Each row of a before or after table is a point. The points were changed in one or more steps. Then noise was added and the rows were shuffled. The steps act on how far a point lies along the listed directions, d1 being the first. Write out the steps. A step turns or swaps two directions, mirrors them in a line or flattens them onto one, adds a multiple of one to another, or multiplies one. Angles are multiples of 10 degrees, from the lower direction toward the higher: turns from -170 to 170, lines from 10 to 170 but not 90. Use the fewest steps. Two steps may share a direction if one is a turn and the other turns, adds or multiplies; they go together, in the order done. Otherwise the lowest direction goes first.

Directions:
(1): -0.30 0.47
(2): 0.47 0.30
Before, 13 rows:
-0.40 0.50
-0.52 0.41
0.19 -0.41
-0.14 0.58
-0.32 0.39
-0.10 0.41
-0.53 0.36
0.06 0.21
0.28 0.78
-0.44 0.29
-0.07 0.54
-0.53 0.46
-0.15 -0.06
After (13 x 2):
0.64 -0.05
0.60 -0.22
-0.38 0.26
0.15 -0.81
0.09 0.12
0.68 -0.14
0.06 -0.22
0.53 -0.03
0.33 -0.43
0.47 -0.18
0.29 -0.30
0.41 -0.43
0.66 -0.09
Steps: turn d1 and d2 by 150 degrees

Directions:
(1): 0.42 -0.61 -0.33 0.18 0.24 -0.45
(2): 0.22 0.36 0.23 -0.13 -0.41 -0.72
(3): -0.49 0.01 -0.59 0.36 -0.45 -0.14
Before (14 x 6):
0.22 -0.27 0.28 -0.07 0.29 -0.30
0.28 -0.13 0.10 0.05 0.15 0.26
0.35 -0.04 0.13 0.20 -0.16 -0.88
0.67 -0.58 0.10 0.01 0.61 0.15
-0.24 0.18 0.22 -0.24 -0.08 -0.14
0.03 0.20 0.26 0.11 -0.39 -0.21
0.15 -0.01 0.12 -0.13 0.60 0.56
0.01 -0.41 -0.68 0.40 -0.24 -1.12
-0.11 0.07 0.02 -0.15 -0.16 -0.08
0.23 -0.37 -0.23 0.21 0.24 -0.54
-0.03 -0.31 -0.27 0.07 -0.21 -0.38
-0.06 0.12 -0.03 0.08 -0.33 -0.59
0.30 -0.54 0.24 -0.11 0.74 0.16
-0.08 0.26 0.05 0.03 -0.25 -0.44
After:
0.92 -0.67 0.10 0.02 0.48 -0.32
-0.39 0.78 0.34 -0.09 -0.53 -0.16
0.20 0.16 0.08 0.04 -0.11 -0.79
-0.41 0.81 0.33 -0.07 -0.63 -0.36
0.09 0.06 0.42 -0.26 0.05 -0.40
-0.22 0.20 0.05 -0.18 -0.18 0.08
-0.18 0.63 0.48 0.00 -0.54 0.09
0.41 -0.30 -0.03 0.08 0.19 0.12
-0.14 0.06 -0.03 -0.03 -0.48 -0.51
-0.39 0.29 0.23 -0.27 -0.05 0.10
-0.11 1.02 0.72 -0.16 -0.78 -0.71
-0.34 0.74 -0.01 0.07 -0.93 -1.26
0.46 -0.72 -0.28 0.07 0.96 0.26
0.61 -0.85 0.10 -0.07 0.78 -0.24
Steps: multiply d2 by 2; turn d1 and d2 by 50 degrees
